Each row of a before or after table is a point. The points were changed in one or more steps. Then noise was added and the rows were shuffled. The steps act on columns, c1 being the first. What was done? A step turns or swaps two columns, mirrors them in a line or flattens them onto one, adds a multiple of one to another, or multiplies or shifts one. Angles are multiples of 10 degrees, from the lower column toward the higher: turns from -170 to 170, lines from 10 to 170 but not 90. Use the fewest steps. Two steps may share a column if one is a turn and the other turns, adds or multiplies; they go together, in the order done. Otherwise the lowest column goes first.

Before (10 x 3):
[[ 0.14  0.33 -0.26]
 [ 1.00  0.16 -0.28]
 [ 0.37  0.36 -0.20]
 [ 0.00  0.36 -0.26]
 [-0.20  0.14  0.74]
 [-0.13 -0.38 -0.21]
 [-0.14  0.35  0.61]
 [ 0.11  0.24 -0.21]
 [ 0.11  0.10 -0.01]
 [-0.02 -0.31  0.54]]
After (10 x 3):
[[ 0.35  0.30 -0.14]
 [ 0.17  0.30 -0.16]
 [-0.04 -0.27  0.38]
 [-0.10  0.36  0.49]
 [ 0.10  0.09 -0.02]
 [ 0.01  0.39 -0.21]
 [ 0.08  0.24 -0.13]
 [-0.14 -0.43 -0.12]
 [-0.22  0.16  0.57]
 [ 1.03  0.13 -0.21]]
Steps: multiply c3 by 0.7

Before (12 x 8):
[[ 0.05  0.83  0.21 -0.50  0.48  0.19 -0.02 -0.07]
 [-0.06 -0.10 -0.54 -0.01  0.19  0.01  0.67  0.13]
 [-0.11  0.20 -0.15  0.27 -0.15  0.43 -0.60 -0.16]
 [ 0.28 -0.06 -0.21  0.14 -0.29  0.59 -0.17  0.05]
 [-0.23  0.28 -0.12 -0.48  0.50 -0.25 -0.04  0.50]
 [ 0.24  0.00 -0.78 -0.10 -0.26  0.09 -0.08 -0.41]
 [ 0.06  0.63  0.28 -0.67 -0.17  0.27 -0.29  0.04]
 [ 0.00 -0.14 -0.54 -0.08 -0.23  0.51  0.40 -0.20]
 [ 0.47 -0.03 -0.37  0.05 -0.10  0.54 -0.18 -0.27]
 [ 0.07  0.60 -0.21 -0.31  0.39 -0.37  0.36  0.57]
 [ 0.10  0.01 -0.11  0.23 -0.25 -0.11 -0.08 -0.20]
 [ 0.27 -0.29 -0.04  0.06 -0.09  0.32 -0.38 -0.37]]
After (12 x 8):
[[ 0.09  0.62  0.32 -0.65 -0.41 -0.30 -0.27  0.07]
 [ 0.52 -0.03 -0.39  0.00 -0.25 -0.48 -0.19 -0.28]
 [ 0.08  0.60 -0.18 -0.27 -0.38  0.56  0.40  0.57]
 [-0.09  0.20 -0.19  0.24 -0.29 -0.43 -0.59 -0.21]
 [ 0.23  0.06 -0.74 -0.11  0.14 -0.22 -0.13 -0.39]
 [ 0.19 -0.06 -0.21  0.12 -0.10 -0.64 -0.19  0.07]
 [ 0.05  0.86  0.20 -0.48 -0.90  0.17  0.01 -0.08]
 [-0.06 -0.12 -0.57  0.00 -0.15  0.07  0.64  0.10]
 [ 0.11  0.01 -0.07  0.23  0.29 -0.05 -0.08 -0.17]
 [-0.27  0.31 -0.10 -0.39 -0.36  0.57 -0.03  0.53]
 [ 0.25 -0.30 -0.07  0.07  0.02 -0.26 -0.39 -0.37]
 [ 0.00 -0.14 -0.56 -0.12 -0.03 -0.57  0.37 -0.23]]
Steps: turn c5 and c6 by 140 degrees; add -0.5 times c2 to c5
